Rows are points. Each copy is the shape, with its points in the same order, turned, moved and blurred by noise. Say if it was mirrored as well.

Shape, 6 rows:
[[-45  20 -48]
 [-47   9  33]
 [ 33  13 -11]
 [-33  39 -35]
 [ 33   1   1]
 [ 22 -23   3]]
Copy 1 (6 x 3):
[[  6  60 -29]
 [ -1  23  43]
 [-15 -25 -28]
 [-11  49 -27]
 [ -8 -30 -18]
 [ 21 -35  -7]]
Copy 1 is: mirrored
Copy 2:
[[-52  39 -54]
 [ 31   6 -45]
 [-30  14  28]
 [-40  55 -38]
 [-26  -8  33]
 [-26 -25  16]]
Copy 2 is: mirrored

Shape (8 x 4):
[[-32  21  55 -11]
 [-11   1  60  -4]
 [  3  34   1 -18]
 [-25  40 -37   0]
 [  8  37 -17  35]
 [ 33 -20  28  -5]
 [-40  13  -2 -20]
 [ 39  -9 -21  13]]
Copy 1, 8 rows:
[[-14  15  38  45]
 [ 11   4  48  41]
 [-10  31 -16  -1]
 [-50  10 -39  12]
 [ 14   6 -51  27]
 [ 47 -10  14   0]
 [-41   9   8   2]
 [ 32  -8 -34 -18]]
Copy 1 is: only turned
Copy 2:
[[-46  30  46  -6]
 [-27   4  57  -5]
 [ -5  26 -11 -13]
 [-23  28 -52   7]
 [  8  20 -18  44]
 [ 18 -22  28 -15]
 [-44  12 -11 -18]
 [ 36 -22 -20   9]]
Copy 2 is: only turned
Copy 3:
[[-36  42  23 -40]
 [-18  17  37 -41]
 [  0  32 -19  -4]
 [-20  21 -53  17]
 [-12   5 -10  39]
 [ 28 -17  18 -33]
 [-28  21 -30 -29]
 [ 30 -30 -11   7]]
Copy 3 is: only turned
Copy 4 (8 x 4):
[[-34  21  48 -34]
 [-20  -4  49 -32]
 [-45   9 -11  -4]
 [-29  52 -24  32]
 [-34  21   2  49]
 [ -6 -37  11  -7]
 [ -7  42  -2 -19]
 [  2 -25 -18  33]]
Copy 4 is: mirrored
